Every row gives one point. Before rounding, the points of a table are all equally far from one centre. They may lie mostly on one side of it. Write the centre, to within rounding.

Points (5 x 2)
[[  2.3   7.1]
 [ 19.8 -21.8]
 [-18.9 -45.3]
 [ 18.9 -26.7]
 [ 15.9  -4.6]]
Centre: [ -8.3 -19.1]

Points (13 x 6)
[[ 10.3 -16.7  17.1  11.8 -37.3  -8.9]
 [ -7.0 -15.8   6.9  15.4 -49.0  25.4]
 [-18.6  17.6  20.8 -20.9 -37.0 -13.5]
 [ 19.2 -11.8  13.4  -4.9 -44.8  11.1]
 [ -8.3 -29.8  11.0  22.5 -16.9   0.8]
 [ -1.2 -13.6 -14.7  18.9 -42.2 -11.7]
 [  7.8 -21.4   9.7  -0.6 -18.0  39.5]
 [ -7.6  -8.7  -0.3 -39.8 -19.1  -0.5]
 [ 17.1 -16.2  20.5 -20.1 -18.7  10.8]
 [  6.5  23.5  25.9  -9.1 -37.1  31.8]
 [  2.3 -20.1   0.0  18.2 -46.0   0.5]
 [ 21.0  10.4  17.5  10.3 -25.2 -19.6]
 [ -0.2   2.7  20.7   3.9 -55.9  17.4]]
Centre: [ -7.1   8.6  -0.6   1.6 -16.9   9.7]

Points (15 x 11)
[[ 15.9  11.4  -4.0   0.5  49.3 -19.2  10.8   9.4 -11.2 -49.5 -20.8]
 [ 28.3 -11.4   3.1   8.7  17.3 -34.8 -19.7  30.8  25.8 -15.7  11.1]
 [ 41.5  -0.1  12.3 -29.5  40.2 -18.8 -16.1   1.5  29.3 -31.8 -15.1]
 [ 18.1   5.1 -10.2 -22.6  -7.0   9.9   0.5 -14.3  23.8 -30.6 -23.8]
 [ 19.3   0.4  16.8  14.7  -4.9  -6.4  -8.6   8.1  21.9 -21.3   0.8]
 [ 39.9   1.7  11.6 -17.5  10.7 -24.2  18.4  -6.4  23.4 -19.6  10.1]
 [ 21.8 -13.3   8.7   2.5  -7.6 -17.7 -15.6 -12.8  20.3 -30.3 -15.1]
 [ 32.5   7.8  -8.2  10.7  29.6 -39.7 -13.1   0.2  24.0 -15.6 -29.0]
 [  4.5  -7.5   9.7  -6.3 -12.0 -51.1  -5.0  18.3  24.4 -17.2 -10.2]
 [ 20.5   5.8  29.8 -15.1  10.6 -37.9 -21.0   2.3  15.5 -34.9  -4.4]
 [ 14.0  11.8  22.0   4.1  12.1 -21.1 -39.4   7.9   5.3 -12.9 -28.2]
 [  7.2  20.8  19.4  -6.2  19.1 -50.5 -30.0   8.2   8.9  -4.3 -20.1]
 [ 44.3 -14.4   1.7 -24.1  27.6 -30.8   7.0  -7.5  21.8  18.4  -6.8]
 [ 36.9  14.1 -10.6 -38.0   3.3 -35.4 -13.7  -8.6  22.6 -19.2 -20.6]
 [ 28.0  10.6  10.3 -12.9  23.4 -56.9  -7.6  27.2  17.1 -24.7  -4.3]]
Centre: [  2.9  -4.5  -7.9 -20.8  24.4 -15.6  -4.4  10.0   2.7  -9.3  -8.3]

Points (22 x 18)
[[-22.7  27.0   5.6  -0.7  16.0   3.1  14.2 -14.3 -22.2 -46.7  28.8 -15.5
  -12.0 -23.9   3.6  -0.7  19.9  -9.6]
 [ -0.3  28.6  16.4 -13.6  21.4   7.1  14.6   2.9 -23.1 -65.6  25.3 -10.9
  -11.3 -15.3  -1.1  -3.0 -14.6 -14.1]
 [ -4.4  25.8   7.9 -31.6  27.0  12.0  21.5   1.4 -19.9 -46.5  17.0 -34.8
  -31.2   9.2  -7.2 -10.9  10.5   5.1]
 [ -8.6   6.4   9.7 -21.1  35.9   5.1  19.8   1.1 -27.1 -37.4  28.8 -24.2
  -44.7   7.5 -12.6 -20.3  13.6 -31.0]
 [  1.9  30.9  18.5 -21.5  13.8  13.6  23.5 -15.9 -37.5 -30.7  23.2 -11.6
   -4.9   3.4  -7.1 -11.5   2.8   7.2]
 [  0.1  34.8   9.1  -3.9  41.0  -4.1   8.0  13.7 -14.1 -41.2  24.5   2.8
   -2.6 -11.0 -18.6 -11.6   1.6  13.8]
 [-23.7  19.0   0.0 -26.6  32.5  -0.7  28.0  -0.4  -4.9 -62.8  28.7 -16.7
  -35.8  -7.4 -15.4  -9.4  19.2   8.2]
 [  3.8  29.6 -13.0 -11.2  20.6  -3.1  23.8 -10.1  -2.9 -32.8  38.4  -2.5
  -10.1 -17.0  20.0 -15.2   1.7  -0.7]
 [  5.1  44.2  10.3  -1.5  23.9 -12.0  17.8  19.2  -3.7 -34.2  17.4 -12.1
   -7.7  -5.0 -17.3  24.9  -0.8   2.8]
 [-10.0  42.0   2.7 -22.5  20.6  -0.6  20.2  14.3 -16.3 -16.3  37.7 -23.4
  -15.9  -4.0 -11.0   4.6   2.4  -3.4]
 [-15.5  32.9  19.3 -18.7  21.0   6.5  31.9 -14.4 -32.1 -39.0  22.8  -5.0
  -25.3  16.5   3.6  -9.7  -2.1   0.9]
 [ -8.1   8.0  12.5  -9.7   3.2   5.3  30.0 -18.1 -25.1 -28.0  18.6 -30.1
   -8.9 -21.4  19.3  -9.7  13.8   2.5]
 [  1.7  14.7  32.7 -11.8   9.0  -0.8  36.4 -22.8  -4.0 -43.0  33.3  -9.9
   -1.2   1.1 -24.6 -18.6   4.9  22.7]
 [-32.5  30.4 -10.0 -27.7  30.2  14.6  14.8  -0.4 -11.5 -45.1  31.9 -10.9
  -18.6   9.9  -2.0   6.7  -1.3   1.5]
 [  9.1   5.0  26.6  -9.2  32.9 -20.1  10.6   1.7 -15.3 -40.4  46.1 -11.2
  -11.8  29.9 -15.9  10.5   4.2  -8.7]
 [ 10.6  26.4  21.3 -17.9  37.3   5.2  28.9 -13.5 -11.7 -39.5  24.6 -10.9
  -10.7  12.0  22.3 -11.0   6.5   4.9]
 [-11.7  10.9  -9.6 -36.3  22.5   0.0  34.3   3.7  -8.2 -42.2  55.4  -2.3
  -44.2  -7.9 -20.1  -2.2 -14.1  -6.3]
 [-15.5  15.0  10.8  -8.8  14.2   3.5  34.2  13.6 -12.6 -42.2  51.2 -18.3
  -13.0  17.4   4.8   5.3   2.8  12.2]
 [  5.9  28.6   9.3 -29.5  20.1 -18.3  34.2   2.3 -13.6 -48.2  12.7 -22.1
  -24.6 -21.5   4.4  22.1  -2.8 -16.4]
 [ -1.2  15.9   2.2  15.3  19.5   9.0  10.5 -13.1 -15.7 -58.6  10.8 -10.3
  -19.0  23.0  -4.9   8.6  11.0  15.2]
 [  0.8  39.7   6.5 -13.9  34.5  15.6  36.1  -4.0 -13.8 -39.9  39.1 -13.7
  -25.5   1.9  -5.9   4.8 -27.0  -7.5]
 [ 12.3  43.6  13.4 -29.6  40.8  10.5  30.6 -13.5   2.6 -40.5  23.9  -6.4
  -20.8  -5.7 -16.0  -3.2  19.0 -15.0]]
Centre: [ -3.1  -5.5   8.6 -10.6  23.6   4.4  25.1  -5.3   0.5 -27.0  15.2  -2.5
 -19.7  -4.8 -14.2   5.8  -1.3  -6.4]

Points (29 x 24)
[[-28.1   9.3  30.3  15.6 -14.7  16.3 -15.0  14.2  37.8  19.1  10.8  -8.2
  -33.7  34.4  14.1  -4.6  11.7  20.6 -15.6   6.2 -17.4   8.5  37.4  29.5]
 [-29.9 -15.9  36.7 -11.7   2.8  35.2 -23.9   4.5  27.1 -10.6  20.6 -18.6
  -17.3  18.1  15.6   4.7  14.2  26.2 -16.6  27.5 -13.8  18.0  20.9  29.7]
 [ -0.5 -27.7  27.1 -21.5  -4.7   4.1  11.8  10.2  12.7 -24.9  14.7  -8.3
    2.3  27.4   7.3  24.9  26.7  33.7 -33.3  24.2 -42.5   0.3  18.1   6.7]
 [  9.5 -11.6  30.1  -2.9  -8.1   9.9 -20.8   3.2  15.5  10.5   3.7  -7.7
   -1.7  10.7   0.8  18.2  -3.1  41.3 -46.6  19.6 -44.9   5.5   8.4  49.0]
 [-12.3 -25.9  23.8 -13.5  -6.4  20.2 -12.0   4.5   3.3  16.4   2.0 -36.3
  -17.5   3.0  -9.2  -7.3  17.1  39.3 -21.3  27.7  11.9   9.5  12.8  34.5]
 [-12.0  -0.3  -2.1  19.6 -14.8  17.1   5.7  17.7  37.3  -4.8  -7.9 -32.0
   -4.1  -0.3 -22.6 -31.5  24.7  15.1  -3.5  16.6   3.0  23.8  30.8  22.8]
 [-24.0 -21.1  39.3   9.5 -10.8  16.5  -6.9  26.9  41.2   1.7  12.1  -7.4
   23.8  14.2  -3.5 -17.6   4.7  37.7 -14.9  15.4  -4.1   9.7  34.5  41.0]
 [ -6.7 -15.5   8.3   7.2 -13.5  -3.5   0.1  24.4  59.9 -16.1   0.0 -15.0
  -21.5  25.2 -12.3  -0.7  19.7  30.9  -5.2  45.1 -35.2  18.7  17.4   7.2]
 [ -8.0 -12.6  24.3 -12.8 -11.4  22.8   2.8 -10.2  37.7   4.7  33.7 -30.7
   -3.4   9.2   1.1  16.7   7.8  25.9 -28.5  28.0 -29.6  31.3  10.4  34.2]
 [ -3.2  -0.9  27.7 -17.2   2.7  25.4 -19.2  11.1  44.0  22.4 -16.4   3.4
  -11.4  28.1  -2.3 -22.7 -19.3  25.1  14.9  25.9 -16.3  16.1  42.6  20.5]
 [ -8.1 -25.9  20.7 -11.5 -29.2   6.5   1.1  23.4  46.3  -2.8   3.0 -27.6
    2.0  18.4  -3.5   9.0  -0.2  10.0 -37.5  38.5  -6.1  32.2  34.1  35.2]
 [-21.9 -29.9  22.5 -18.2  16.7  30.2 -20.8   7.9  13.3   3.8  21.8 -34.3
   19.2  19.6   5.6   2.1  29.7  14.1 -12.1   4.6   2.2  26.5 -13.6  18.3]
 [-37.3  -9.2  40.3 -10.3 -17.6  -1.7 -10.9  18.7  18.8  -8.6  -3.8  10.3
    4.5 -14.0   4.0 -23.8 -28.9  15.7 -13.7  18.1 -23.6  11.7  17.8  39.7]
 [-44.9 -12.5  17.4 -19.2 -14.8   3.8 -12.9  28.3  39.6  22.9  25.8   7.8
   -5.6  16.8  -2.9  14.2  16.6   7.1 -14.0  35.3 -10.6  40.7  26.9  40.1]
 [ -6.4  -5.3  19.6   0.9 -29.9   8.8   1.0  12.8   5.7   3.1  16.5 -26.0
  -43.3  45.6 -14.3 -18.4  20.8  32.8 -28.2   7.5 -14.0  10.1   7.9  17.5]
 [ -2.2 -20.5  16.6  -5.9 -20.4  29.1  -6.7  23.2   2.3  26.3  11.7 -17.6
   -5.1  -1.7  -3.6  10.2  18.4   1.0 -21.6  39.1 -17.2  36.6  -2.9  42.9]
 [-11.5 -21.8  32.1  -1.0   7.1  17.0   2.2  17.6  51.9   0.4   7.0   5.3
  -26.3  26.1   0.0   7.4   4.4  16.1 -24.7  27.2 -39.4  12.4  13.2  35.9]
 [  6.8 -19.5  32.7  16.6   1.5  31.4 -19.5  24.1  19.2  14.5   1.6   5.6
  -13.6  15.2 -28.7 -31.0  17.9   6.8   8.3  27.1 -21.3  -6.2  12.8  16.9]
 [-13.3 -12.6  16.5   2.1  -1.3  26.7  -4.7  31.7  21.6  36.3   6.8   8.1
   -4.6  17.1   7.4  12.0  12.1  43.5  22.0  41.4 -17.8  19.4  17.3  25.2]
 [ -3.9 -20.2  47.2  -2.6 -14.8  16.6  -1.6   5.1  37.9 -10.2  -3.1   8.9
   14.3  26.6  -0.8  37.8  19.9  27.8 -21.3  29.5  -7.1   6.9  30.7  21.6]
 [-15.7  -7.6  37.0  20.5  -0.1  -2.4 -19.6  13.1  26.1  19.8  -1.7  -0.8
   -9.6  34.4   1.5  -1.3   6.9  37.4 -12.8  35.2  -6.5  12.6  34.3  38.4]
 [-24.5 -10.4  35.7  -7.7  -6.5  18.1  -5.0  -3.9  16.8   4.2 -25.9 -35.3
   18.5   3.0   1.5  -1.1   9.9  12.4   4.9  13.5   3.8  -4.5   6.0  21.5]
 [-17.7  23.6  29.2 -14.8 -12.7  -5.4 -31.4  -1.0  22.4   5.6  25.3 -37.1
    6.2   6.5 -24.0   3.1  -3.0  16.5   5.0  14.9 -25.6  24.1  27.3  32.6]
 [ -6.0  17.9  37.1  -6.0  13.2  -2.0   2.6  14.9  28.0  24.1   2.5 -12.5
  -17.8   7.1   2.9  16.5   4.3   8.4 -29.9  29.6 -13.3  24.2  10.0  41.5]
 [-18.0 -31.8  27.6  20.0 -13.0   4.3 -31.7   8.7  64.9  -5.6   6.3   7.7
  -10.7  24.3  -2.2  14.9  13.4  13.5  -4.0  22.6 -34.6  -7.5  21.6  14.6]
 [ -7.7   3.0  24.8 -22.1   1.9  16.7 -16.5  37.4  26.5  19.6  13.0  32.5
  -24.0  13.6  34.1 -22.2  11.7  24.8 -46.3  12.7 -16.2  -2.9  31.6  19.9]
 [-14.5 -14.2  34.7   2.3 -13.1 -11.6 -38.7  23.5  48.5  20.6   7.1  16.8
  -20.3  -1.2 -24.3   8.0  11.5  19.7  -5.5  -0.4 -27.7  19.9  18.0  47.3]
 [-19.8 -21.4  40.0  -1.8  -9.6 -10.4 -19.5  -3.0  25.7   8.7  -9.9  -6.7
   20.4  24.1   1.0 -29.0  13.0  19.5   5.6  18.4 -25.5  22.0  13.8  37.9]
 [-11.3 -18.8  19.0 -14.0 -22.0  24.7 -43.8 -15.4  21.3   3.0 -10.3  -7.2
   -0.5   1.3  -4.9  25.5  12.4   2.2 -19.7  50.5  -9.2  -7.8   2.1  25.6]]
Centre: [ -4.2  -5.3  -1.7 -10.5 -13.4   4.7 -18.3  14.4  20.7   7.0   7.9   8.8
   4.0  10.0  -6.2   1.2   0.0  17.1 -19.0   3.5  -9.4  14.6   9.7  -5.1]
